Each wall is flat, endless, passes through zero and stands at right angles to its row. A trip goes straight from one point to another. List the walls that it crosses, first one first.

Walls:
(1): [ 7 28]
(2): [ 11 -16]
(3): [60 -2]
(4): [-20   4]
(5): [ 11 -23]
(6): [13 16]
Trips:
[-24   5] to [  5 -21] -> 5, 2, 4, 3
[-15  20] to [-9 -3] -> 6, 1
[  8 -47] to [ 13 -14] -> none
[-9  4] to [ 6 -9] -> 1, 5, 2, 4, 3
[ -5 -30] to [ 1 -6] -> 3
[-22 -12] to [13 18] -> 5, 1, 6, 3, 4
[13  1] to [-8 32] -> 5, 2, 4, 3
[13 16] to [ 32 -10] -> 2, 5, 1
[12 -5] to [12  2] -> 1

Walls:
(1): [ -3  -1   9 -16  14   4  17  -5  -9]
(2): [ 10   3  10  21 -40 -27 -17  11  18]
(3): [  5 -30  25 -20  -6 -20 -11   8  -5]
(4): [  4  13  -1   9  11  23 -16  23  -6]
Trips:
[-23  -5  -4 -12  30  12  30  13  -6] to [ 10  37  12 -25 -20 -13  55 -15  -5] -> 4
[-45   8  16 -10  15   8  -3   9  17] to [ -7   9  28 -36   1  -3  24  -3  -1] -> 3, 4
[-24   0  33  -8  -2   2  21  24   1] to [ -5 -30  20  25 -11 -14  13 -33 -34] -> 4, 2
[ 12 -15   4  12  10 -14 -18 -27  -9] to [ 13 -20   3  14 -38  19 -22  -1  16] -> 4
[ -5  17  18   9   2  -5 -19  14  -3] to [  4  20  31   1   7  -3 -18  15   0] -> none
[-18  -4   9 -11 -31  -7 -21   0 -10] to [ -1 -10   8   0  -8 -39  -3 -40  -9] -> 1
[ 16  27  20  28 -23  -9  26  24 -18] to [ 17  14 -47 -17  13  -4   1  10 -27] -> 2, 1

Walls:
(1): [-17  34  14  -4 -21  30 -24   0   9  30 -22 -28 -43  27 -16 -26   5  36
 -10 -37 -33  -9  -9  38]
(2): [ 11  17   5   7  26 -24 -16   8   6  -7  -5   5   8  -6  20  20 -21  11
 -17   0  29   1  31 -36]
(3): [  4  44   7  11   6 -19  32 -12  -4  -3 -11  24  35  -9  -7   7 -18  -4
   6  -3 -19   8   7  11]
(4): [  5   9  11  35  -2  27 -16  32 -20 -44  25 -38  29   4  -9   2   0   7
  -2   3  -5  -9  28  17]
(5): [ -1 -28  -3  11  10  27 -36 -21   8  14  30   5  47  17 -26 -25   8   8
 -30 -19   2  -3 -40  -2]
(6): [ 15  26  13  -6   2 -11   0  23  27   0   2  -5  14  30 -27   7  -4  30
  -2  32   7 -22  -2  -5]
(7): [  8 -23   8  -6 -44  -1   5  17  -4 -18   0   6 -37  -9  -4 -20  31 -19
  -1 -12  12  13  22 -12]
(8): [  2  -6   3   4 -15  25  -2 -18  11  -3  22   8  -5  17 -30  17   5 -32
  12   9   6  16 -17  10]
(9): [-11 -17  16   3  49  -4  19  42  23  -4  14  -1  37   2  -2 -11   4 -11
  12  -1  12 -14   8   3]
(10): [ 20  12   5  19  14 -46   3   8 -60 -13  37  13  18  14   6 -32  17  15
  -6  11 -10  17  34  -4]
Trips:
[  1 -16  24 -31  13  29 -28  -5 -26  15 -16  18   5  12  -1 -32  -7  21
   6 -40  -9   7  15   0] to [  4   2  -4 -30  -8  11  21   4   7  39 -22   5   3  29  14  10 -16  23
 -20  10   4  12   1 -14] -> 7, 10, 2, 6, 5, 3
[  9  24 -10  15  24  -6 -43   9   8  13 -10  -2  12  18  21  -3  11 -23
 -19   4  -1   7   1   0] to [-31  24   4  -4 -27  -3  11 -44  -4  -5  16 -14  34   2   9  -2  29   5
  -3   6   7  31  23 -18] -> 3, 9, 1, 6, 8, 7

Walls:
(1): [-25  35 -13  -2 -10 -19  -5  12   4   5  -6 -20 -16  11 -21   5  14  17
  -7  -3  -1   4 -13  15  -6  -4 -17  25   7  -3 -24 -32 -18  35  -6 -12
   4  11   3 -20 -11  -2  17  13  -7 -11  10  29]
(2): [ 13  -6   2  19   3  22  14 -14  21  -5   2   6 -46  12  21 -24  15 -38
 -19 -17   6  42 -23   5  -4   8  31  -1   3  -1  13  28  12 -52   5 -12
 -30  -4   4 -13  27   7 -15   9   7  -1 -28  40]
(3): [  4  -7 -25   7  53  -7  -6  17 -12 -12 -16 -19   9 -19  -4  10   3  33
  26  -7  19  30   2  16  -9  12  33  37 -12   1   3 -39 -13   7 -33   9
  -2  10  25 -15  13 -24  16  13 -13  -1 -17 -11]
(4): [  4  11  -6   4  29  -5  -7  -7  22   2   2   6   0  -7  16  -3  -6  11
  13  -3  20  26 -22   6   7   9  23   5  17   6   0   6  -6   3  -7   9
   1 -10  -1  10 -11  14   1   5   9 -20  -5  13]
(5): [-13 -16  22 -16  11 -11 -11  56  -1 -17 -21 -20  19  16  12 -26  26  -4
   0 -23  -6  -5  22  -3  12  -7  25 -25  -1   8  20  -2 -15   0  27 -26
  10   6 -12   2  -1  10   5  31  13  -9   2 -45]
Trips:
[ 17  28 -16  -1  11  39 -18   5  42 -12 -17  -4  -9  32  -2   9  15 -32
  -7  -1 -15  -7  -5  -6 -13  32  23   6   4   6 -16  23 -26 -20   0   1
 -21 -17   2  17  17  12   3 -33 -22 -14  11  32] to [ 27  -8   8  -7  13  14  -7   8   3 -25 -16 -24  14  14  37   4 -13  -9
 -22  -5  -6  24  -9 -20 -20  -7   3  23 -24   3  -5  32  -2  34 -23  -7
 -46 -22  55 -17 -16   0  35   6 -20  -6   1  37] -> 1, 3
[ 11 -12 -34   1  12  26   2  21   9  25  32   4  -5  -1 -23   5   6  -9
   3 -25 -11  24  16 -18   7  16  -6 -11 -26 -15   5  11  -4 -31   8  21
  -6 -23  -2 -18 -11  29  14  43 -23  14 -17   7] to [-46  -7 -21  -9  24  11   8 -25   1 -16  12 -15 -14  -8  33  20 -19  24
  -1   8 -11   0 -14   0   4  26  -2   6  11  25  -3  24  -7 -13  26  -3
  -1  -7 -10  27 -29 -12   2 -60  19   8  -4  -2] -> 5, 3, 2
[ -9  -7 -30  13  -6  -7 -17  31  -5  34 -10 -15 -49 -27  11 -18 -42 -36
  -6   4  13  19  30  -7  18  25  18   0  -2   8  -5 -27  26  -7   5  -3
  24  -8  28   8   1  35  25  17  23  -5  -8  13] to [  4  -5  -9  34 -20  -6 -17  -9   8 -25  29   6  14 -16 -13 -14   4  10
  28   1  26  -5  -7  19   9 -23  31 -10  -3   2  -4   9 -14   0  28  -5
  16   8  11   2 -24   6  -1  13   2   9  19 -36] -> 1, 2
